Each row is a point. Any point is a mix of the corners, with weights that add up to 1. It lies inside the corners' shape when no weight is negative. Say inside or outside, and name the corners with a negative weight.

Corners:
(1): [0.60 0.13]
(2): [-0.45 -0.52]
(3): [-0.15  0.26]
Points:
[ 0.27 -0.25] -> outside (3)
[0.30 0.15] -> inside
[ 0.22 -0.08] -> inside
[-0.01 -0.22] -> inside
[0.52 0.28] -> outside (2)
[-0.05 -0.35] -> outside (3)
[-0.29 -0.29] -> inside
[0.11 0.28] -> outside (2)

Corners:
(1): [-0.29 -0.27  0.25 -0.49 -0.33  0.09]
(2): [-0.19  1.21 -0.78 -0.08 -0.36 -0.13]
(3): [-0.13  0.10  0.30  0.21 -0.29  0.02]
(4): [ 0.09 -0.56  0.38  0.05 -0.07 -0.40]
(5): [ 0.62 -0.56  0.27 -0.04  0.27  0.11]
(6): [ 0.25 -0.45  0.48  0.22 -0.36 -0.19]
(7): [ 0.44 -0.52 -0.38  0.47  0.08 -0.01]
Points:
[ 0.52 -0.33  0.13  0.16  0.04 -0.09] -> outside (1, 3)
[ 0.02 -0.58  0.43 -0.08 -0.19 -0.05] -> outside (2)
[ 0.03 -0.10  0.10  0.17 -0.19 -0.01] -> inside
[ 0.12  0.00 -0.25  0.11 -0.14  0.00] -> outside (4)
[-0.12 -0.20  0.11 -0.12 -0.30 -0.08] -> outside (5)
[-0.06 -0.11  0.03 -0.19 -0.16 -0.06] -> outside (6)
[ 0.28  0.02 -0.26  0.19  0.03 -0.02] -> outside (1, 6)

Corners:
(1): [ 0.68  0.24  0.44  0.54  0.39 -0.40  0.31 -0.15  0.19]
(2): [ 0.04  0.54 -0.99  0.09  0.86  0.67  0.36  0.41 -0.18]
(3): [-0.11  0.06 -0.07 -0.15 -0.04 -0.33  0.18 -0.27  0.05]
(4): [-0.35  0.56  0.70 -0.29 -0.21  0.01 -0.35  0.08  0.44]
(5): [-0.39 -0.69 -0.64  0.19  0.05  0.37 -0.44 -0.65 -0.25]
(6): [ 0.11  1.07  0.24  0.12 -0.08  0.22 -0.18 -0.01 -0.37]
(7): [-0.14  0.31 -0.09 -0.92  0.04  0.22 -0.24  0.15 -0.14]
(8): [ 0.19 -0.47 -0.01 -0.42 -0.19  0.09  0.34 -0.24  0.59]
(9): [ 0.21  0.42  0.03  0.29 -0.35 -0.38 -0.13  0.29  0.11]
(10): [-0.03 -0.72 -0.03  0.12  0.10  0.16  0.42 -0.14 -0.07]
Points:
[ 0.10  0.07  0.12  0.03 -0.05 -0.13  0.01 -0.12  0.04] -> outside (2)
[-0.06  0.00 -0.17 -0.24  0.08  0.16  0.00 -0.07 -0.01] -> inside
[ 0.08 -0.01  0.00 -0.20 -0.11 -0.04  0.02 -0.17  0.04] -> outside (2, 4)
[-0.07  0.58  0.22 -0.35 -0.16  0.11 -0.15  0.27  0.06] -> outside (1, 3, 5)
[-0.22 -0.34 -0.45 -0.06  0.40  0.27  0.03 -0.23 -0.15] -> outside (6, 8, 9)
[ 0.13  0.25 -0.06  0.03  0.11  0.03  0.12  0.24  0.20] -> outside (3, 5, 6)
[ 0.06  0.00  0.03  0.12 -0.08 -0.19  0.04 -0.19 -0.14] -> outside (2, 4, 8)
[ 0.12 -0.23  0.05  0.02 -0.05 -0.12  0.19 -0.26  0.06] -> outside (2, 4)
